Rows are points. The window is the flat piece filled in between its corners: a triangle in 3 columns, a solid with four corners in 4, and so on. A path goes straight from each point to the next, and from the last back to the first. After which points does the path pass through the window?

Window (4 x 4):
[[-2.3 -4.8 -3.3 -2.8]
 [ 0.8 -1.7  0.2  1.3]
 [ 0.0  6.1 -0.5 -3.3]
 [-1.4  1.6 -0.2  1.8]]
Path:
(1): [-0.7 -2.2 -4.6 -2.0]
(2): [ 1.1 -0.5 -3.1  0.8]
(3): [-2.4 -2.0  0.2  1.0]
(4): [-2.8 -4.3  2.2 -2.2]
(5): [ 0.5 -0.9 -3.5  4.2]
(6): [ 1.1 -0.8 -3.8 -2.0]
(7): [-1.8 -1.7 -0.6 -2.6]
(8): [-5.0  2.6  1.4 -1.7]
(9): [ 0.3  1.0 -2.8  1.5]
(10): [ 1.1 -1.5 -5.2 -0.2]
(11): [-5.5 -0.8 -0.7 -4.7]
(12): [-4.2 -7.0  0.0 -3.1]
Through the window after points: 12

Window, 8 rows:
[[ 1.3 -2.2  2.6  4.1  1.6 -0.7 -4.8 -0.7]
 [-1.0  4.4 -3.5 -5.3 -1.4 -4.6  3.5  0.1]
 [ 1.2 -0.7  2.7  1.1 -0.5  4.8 -3.3  0.8]
 [-0.5  3.7  2.1  3.5  2.6  1.3 -1.5  1.3]
 [ 1.6  2.8 -2.0 -3.4 -1.0 -4.0  3.3  5.7]
 [-0.5 -5.1  0.7  1.6  5.2  0.4  2.3 -1.1]
 [-2.7  0.5 -6.3 -1.2 -0.9 -3.1  3.3  2.9]
 [ 5.2 -1.3 -0.5  3.5  3.6  3.9 -3.5 -1.0]]
Path:
(1): [ 1.8  1.1  2.6  4.6 -1.4 -0.5 -0.9  0.3]
(2): [ 0.2  1.4 -1.7 -2.2  3.3  0.8 -4.9  1.9]
(3): [ 2.7  0.8 -2.9 -0.5  5.0 -1.1 -6.4  2.1]
(4): [ 3.2 -0.8  1.5  3.9  0.3  3.9  1.9 -1.2]
(5): [ 1.1 -0.2  1.3  1.3  1.0  0.6  1.2  0.6]
(6): [ 1.4 -0.6  0.3 -1.5  6.2 -0.5 -3.3  0.5]
(7): [ 4.0  0.7  2.3 -2.4  5.4  0.7 -3.2  1.4]
(8): [-0.1 -1.5  1.2  4.5 -0.8  2.2  0.5 -2.0]
Through the window after points: 3

Window:
[[ -2.4  -2.8  -2.7  -0.3  -3.5   2.8  -0.3  -0.9   2.3  -0.3  -2.4]
 [ -2.2  -4.8   1.2   2.8  -2.8   0.8  -3.4   1.3  -0.8   0.5  -2.6]
 [ -0.2   3.1  -1.8   0.5   4.6   0.0  -3.1   0.5  -6.6   4.4  -2.5]
 [ -0.7   2.7  -1.3  -2.0  -0.2  -2.4  -1.5   1.7  -3.6   5.0   2.2]
 [  1.5  -4.3  -0.3   2.3  -1.9   1.8   2.1   2.6  -3.7  -2.4  -4.2]
 [  3.4  -4.6   4.9   2.7  -1.8   2.7   0.3  -0.7   3.6  -0.6  -3.5]
 [  6.6  -7.0  -0.8  -1.2   3.6  -0.8  -8.3  -1.2   2.6   6.9   0.3]
 [  8.6  -3.9   0.9  -0.8   0.2  -0.2 -10.6  -2.0   1.5   2.3   0.7]
 [ -0.7  -6.1   2.0   1.0  -2.4   6.8  -0.9   0.8   1.1  -1.6   1.4]
 [ -1.5   2.6  -4.5   3.5  -0.2  -0.9  -2.4   3.7  -0.5   1.0   1.8]
 [ -2.9  -0.2  -1.2  -0.6   1.7  -3.1  -0.3  -0.6   0.5  -1.5   0.8]]
Path:
(1): [ 2.8 -2.4 -0.6  2.4  0.2 -0.1 -3.0 -1.7 -1.0  1.9  0.1]
(2): [ 0.2 -3.0 -0.6 -3.3  1.6 -1.9 -3.5  4.3  2.6  2.0 -3.9]
(3): [ 1.3 -0.8  1.3 -0.1  0.1  0.2 -2.8  2.2  1.2  0.9 -2.6]
(4): [ 2.0 -2.2 -1.0  1.1 -1.5 -0.5 -1.5 -2.4 -2.4  3.2  3.4]
(5): [ 1.3 -1.8 -1.2  2.1 -0.9  0.8 -3.6 -1.5 -3.8  4.0  1.2]
(6): [ 0.4 -0.4 -0.7 -0.6  4.3 -0.5 -3.8  2.3 -0.7  2.4 -3.6]
(7): [-0.2 -2.5  1.7 -0.2  1.5  0.9 -3.5  4.0 -1.6 -0.5 -5.9]
(8): [ 1.6 -3.0 -0.1  2.0 -1.0  0.0 -2.6  0.0 -0.9  1.7  1.2]
(9): [ 1.6 -4.7  0.9  5.5  0.4 -0.7 -3.8 -5.6  1.8  2.2  0.9]
(10): [ 2.2 -1.4 -1.1 -2.4  1.1 -0.7 -4.0  2.1 -0.3  2.4 -0.1]
(11): [ 1.7 -2.1  1.9 -0.6 -1.2  1.4 -2.2  2.1  1.3 -0.4 -2.8]
(12): [ 2.2 -6.2 -0.6  5.8  0.3  1.1 -1.0 -4.3 -1.9  1.4  1.1]
(13): [ 5.1 -4.8 -0.9  1.2 -0.5 -1.0 -3.9 -4.2 -0.1  0.8  1.7]
(14): [ 3.1 -0.8  1.0  0.0  0.3  1.0 -6.9  2.3  1.4  1.9 -1.4]
(15): [ 0.4 -2.2  0.7 -1.4 -1.9  0.9 -7.8  7.6  1.4  2.6 -0.2]
(16): [ 2.1 -4.6  0.8  1.3  0.2  1.0 -0.6 -2.9 -1.6  0.7 -2.5]
Through the window after points: 3, 5, 9, 11, 13

Window:
[[-5.9  6.3 -0.8  0.7  3.6  3.4  1.9  4.8  0.9  2.6 -0.8 -1.8 -2.1 -0.7]
 [-2.1 -1.4 -1.1  4.2  2.2  0.8  3.0 -1.5  0.1  0.4 -2.1  1.4 -0.4  4.8]
 [ 2.3  4.3 -0.6  3.0  1.7 -0.2 -0.6 -2.7  3.1  2.8 -4.5 -5.7 -0.3  1.4]
 [ 0.4 -1.5 -5.1 -2.6 -0.1  2.5 -0.1  5.0 -0.1 -0.1  1.3  1.7  4.6  3.0]
 [ 3.7  0.8  1.3 -3.4 -2.7 -1.8  2.5 -3.3 -4.3  5.4  1.8  1.1  3.7  4.1]
 [-3.8 -4.3  3.5 -4.4 -0.6  1.0  2.7  3.3 -1.2  2.2 -6.4 -1.3 -6.8 -0.5]
 [ 1.8 -0.9  1.8 -0.7 -6.2 -0.9  0.5  4.5  1.0 -4.2  2.8  2.2 -0.2  0.6]
 [-2.4  0.1 -0.7  1.5  1.3  4.8 -0.4 -2.9  4.9 -0.3  0.3 -4.6  0.1 -1.5]
 [-2.8 -3.5 -3.1 -1.4 -6.3  0.4 -2.9  0.7 -0.2  5.0 -0.3 -4.2 -0.6  2.0]
 [-2.2 -4.6 -2.8  3.0 -6.9 -2.8  3.4  0.1 -3.4  2.6 -5.9  0.9 -0.7 -4.1]
 [-4.4 -2.6  3.0 -0.1 -3.9  0.0 -2.8 -2.2  3.9  1.0 -1.9 -5.6  4.3  0.7]
 [-4.8  2.1  0.6 -3.0 -4.3 -2.8 -3.5  0.4 -0.1 -2.6 -1.9  2.7 -3.5 -2.3]
 [ 2.6 -9.1  0.5  1.8 -6.2 -0.9 -4.0  4.9 -4.9  3.1 -2.0 -0.6 -0.8 -3.4]
 [ 1.2  4.7 -0.6  2.7 -1.0 -1.6 -1.2  0.6 -3.9 -3.6 -1.0 -7.2 -1.5 -2.9]]
Path:
(1): [-1.1 -1.3 -0.7  2.1 -2.1  8.0 -2.7  3.8 -4.7 -0.9 -3.3 -2.4  0.8 -0.6]
(2): [ 0.5 -1.6  0.4 -0.8 -3.8 -4.6  0.3  0.5  0.3  1.6  0.0 -1.7 -1.5 -0.3]
(3): [-2.2 -5.6 -1.8  2.1 -0.3 -5.8 -2.0 -0.8 -1.9  3.3 -0.6 -0.7  0.5 -0.5]
(4): [ 1.3  1.8  1.5 -1.7 -6.1  4.1  0.4 -0.3  1.0 -0.5 -2.5 -3.3  0.7  1.1]
(5): [-1.2 -2.3 -0.1  0.5 -4.5  1.7  1.6  0.7 -1.6  0.8 -5.2  0.6 -0.6 -0.7]
(6): [-1.5 -1.7 -0.9  0.2 -2.6 -2.5  1.0  1.0 -0.9  2.1 -2.0 -1.7 -1.5 -1.2]
(7): [ 0.6 -3.5 -0.1 -3.0  1.0 -3.0  1.1  0.2  1.7  2.0 -0.4 -1.2  0.8 -2.0]
(8): [-0.7 -1.0 -1.2  1.5 -3.3  2.3  0.2  1.3 -1.3  2.7 -2.3 -3.3 -0.1  2.2]
(9): [-0.1  0.7  0.3  1.8 -2.8  3.4  1.4 -0.8 -1.0 -0.5 -2.2 -1.7  0.3  1.7]
(10): [-1.4 -2.1 -1.6 -0.5  3.2 -4.4  0.7 -0.4  0.3  4.1  1.3  1.0  0.6  2.4]
(11): [-1.6 -1.3 -1.7 -1.0 -0.1 -3.1  0.1  3.9 -0.2  0.2  0.7 -0.1 -1.0 -0.6]
(12): [-0.2 -0.3  2.9  0.2 -4.5  6.8  2.0 -1.8 -0.2  0.4 -4.4  0.2  0.1  4.0]
Through the window after points: 1, 5, 9, 11

Window (14 x 14):
[[  1.1   4.9  -0.1   2.0   0.7  -3.0   1.8  -0.8  -4.3  -3.3   1.4   3.4
   -3.7  -0.4]
 [ -1.7   5.8   5.0  -2.0  -0.2   3.6  -0.6  -3.9  -3.9  -1.4   1.2   4.8
   -3.6   1.0]
 [ -1.9   1.5  -2.5   2.9   0.9  -1.4  -1.0  -4.0  -2.9   0.3  -0.1   1.7
   -4.1  -5.2]
 [ -5.1  -5.2   0.3   0.3  -0.4   2.8   3.1   0.8  -1.7  -2.5  -1.7  -3.9
    0.0   1.4]
 [ -0.4  -0.5  -2.1   2.5   5.7   2.7   4.4  -3.0  -0.7   1.7  -3.0   1.0
    1.8   3.7]
 [ -4.0  -1.6   0.0   1.8  -2.3   8.3   1.5   3.0  -0.3  -2.8   0.0   2.2
   -1.3  -1.3]
 [ -4.9   1.4   0.0  -0.8   5.3   1.0   1.4   0.0   4.7  -0.2  -2.0   1.7
    2.3   7.1]
 [  3.0   5.1   3.6   1.8   0.3  -1.4   1.2  -3.9   0.6  -2.7   0.7  -0.1
   -4.1  -2.7]
 [ -2.3   1.8   0.1  -1.8   6.8   5.9  -1.4   2.2  -0.8  -0.2  -5.5   0.3
    0.7   5.0]
 [  0.1   1.2   0.3   4.7  -3.3  -1.6  -0.1  -1.3  -1.7   1.3  -0.8  -0.6
   -0.7   0.5]
 [ -1.0 -10.5  -0.1   0.4  -3.9   4.7  -0.7   3.3  -1.4  -1.9   3.9  -1.5
    0.8  -2.7]
 [ -3.2  -7.8   0.7  -1.5  -1.3   5.9   2.6   5.3  -1.7   2.3  -2.2   1.6
   -3.1  -2.1]
 [ -1.8   1.2   2.4   1.7   5.2  -0.1   0.7  -2.6   0.7  -2.8  -6.4   3.8
    2.3   4.1]
 [  1.8   1.0  -2.3  -1.1  -2.9   0.1   0.8  -3.6  -1.2  -2.4  -2.0   1.5
   -3.2  -0.6]]
Path:
(1): [ 1.7 -2.4  1.8  3.3  2.5  1.9  0.0  0.5 -1.4  0.0 -1.6  1.3 -3.1  2.7]
(2): [-2.1 -2.6 -0.2  2.2  0.7  4.5  1.1 -0.8 -0.3 -2.9 -1.5  0.9 -2.9  2.5]
(3): [-2.2  0.5  1.6 -0.5  1.5  0.4  0.7  1.5 -2.2  2.0 -0.4  1.8  1.4 -2.2]
(4): [-3.9  1.4 -0.6 -1.9  0.1  1.7  1.3  0.0 -0.7 -0.2 -0.5  2.0  1.1  0.1]
(5): [ 2.6 -2.4  2.3  5.6  2.7  3.7  0.1 -4.4 -1.5 -2.3 -3.8  0.5 -5.0  1.2]
(6): [-5.9  0.6  0.1  3.6 -0.3  1.8 -2.6  0.7 -2.4 -4.0 -2.5  2.3 -9.3  2.9]
(7): [ 1.2  0.7  0.9 -1.2  1.6  1.5  2.1 -1.4  0.5  0.7  0.0  0.3  3.9 -1.7]
(8): [-3.9  1.6  0.3  0.0  0.5  2.4  2.4 -1.3 -0.7 -1.2 -0.9  0.7  0.5 -1.0]
Through the window after points: none

Window:
[[ 2.1  0.5  0.9 -5.5 -0.2 -0.8  2.3  4.7 -1.3 -4.8  0.1 -0.7 -0.4 -6.6]
 [ 1.3 -2.7  3.7  4.9  0.8  1.7  0.6  1.7 -0.8 -2.1 -0.5 -3.3 -3.8  4.3]
 [ 2.8 -2.1 -7.0 -3.0 -4.2  4.2 -3.6 -1.0  5.8  4.0  1.0  7.2  0.4  2.0]
 [-0.4 -1.1  0.9 -1.5  3.3  1.2  3.7  3.0  1.8  0.5 -2.7  1.6  5.0 -1.9]
 [-3.8 -0.8  3.3  1.0 -3.2  4.8  2.0  4.4 -1.4  1.6 -1.2 -2.0  0.2  3.3]
 [-0.4 -1.5  1.0  0.2 -4.0 -2.8 -2.1 10.4  6.8  1.4  2.2 -2.5  1.0 -0.5]
 [ 2.1 -1.3  4.3 -3.2 -0.1  0.3 -2.3  2.6 -1.2 -0.7 -2.1 -1.5 -0.3  3.3]
 [ 0.0  1.0  3.2  2.7  2.2 -2.1  3.5  1.3 -4.5  4.7  2.2 -0.7  0.7  1.7]
 [ 5.1  0.1  2.2 -2.8  1.6  0.9  0.5  1.6 -1.2  0.9  2.0 -4.2  3.4 -2.9]
 [ 1.5  2.3  0.6 -1.3 -1.8 -2.0  1.3 -4.1 -0.8  0.3  5.5 -0.1  3.2  3.3]
 [ 3.1  1.5  0.4  1.3 -6.8 -0.4  2.9 -3.4  4.3  3.1  0.9  4.0 -2.4  1.5]
 [ 1.8 -1.5  1.9  1.4 -2.5 -3.4  2.1 -1.1 -4.2  0.8  0.9 -2.1  3.4  0.1]
 [-2.9  1.5 -1.4  2.0 -3.7  1.5 -1.4 -3.2  2.4  4.4 -1.3  0.1 -2.4  2.7]
 [ 1.1 -1.3  4.3 -0.9 -2.7  0.6 -7.1  1.3  0.8  0.4  5.2  0.3  3.0 -0.3]]
Path:
(1): [ 0.7 -1.7  1.3 -1.2 -2.7  0.5  2.9 -0.2  0.8  1.7  0.3  1.0 -0.4  1.4]
(2): [-3.4 -6.4  1.7 -6.3 -0.5 -0.3  0.3 -2.9  0.8  1.7  0.4  0.6  3.0  2.9]
(3): [ 1.0  3.0  1.1  3.5 -1.8  2.2  1.3  4.9  0.6  1.1 -0.7 -1.3 -0.1 -0.5]
(4): [ 3.6  7.5 -4.7  2.2 -3.2  0.9 -2.8 -0.5  1.3  1.3  1.2  1.5 -1.4 -1.0]
(5): [-3.0 -6.3  5.3 -1.0 -2.7 -0.2  2.7 -1.0  1.4  3.3 -0.5 -1.0  0.4  3.1]
(6): [-1.4 -6.4  4.1 -3.9 -2.2 -1.0  3.8  4.7  5.1  2.6  0.1  0.4 -0.6  2.6]
(7): [ 2.4  4.2 -1.7  2.4 -2.1  1.3 -1.0 -1.7 -0.9  0.6 -0.6  0.0 -0.2  0.3]
(8): [ 1.6  1.4  0.2  1.6 -0.2  0.1  0.2  2.2  0.7  0.2 -0.3 -1.0  0.5  0.6]
Through the window after points: 2, 4
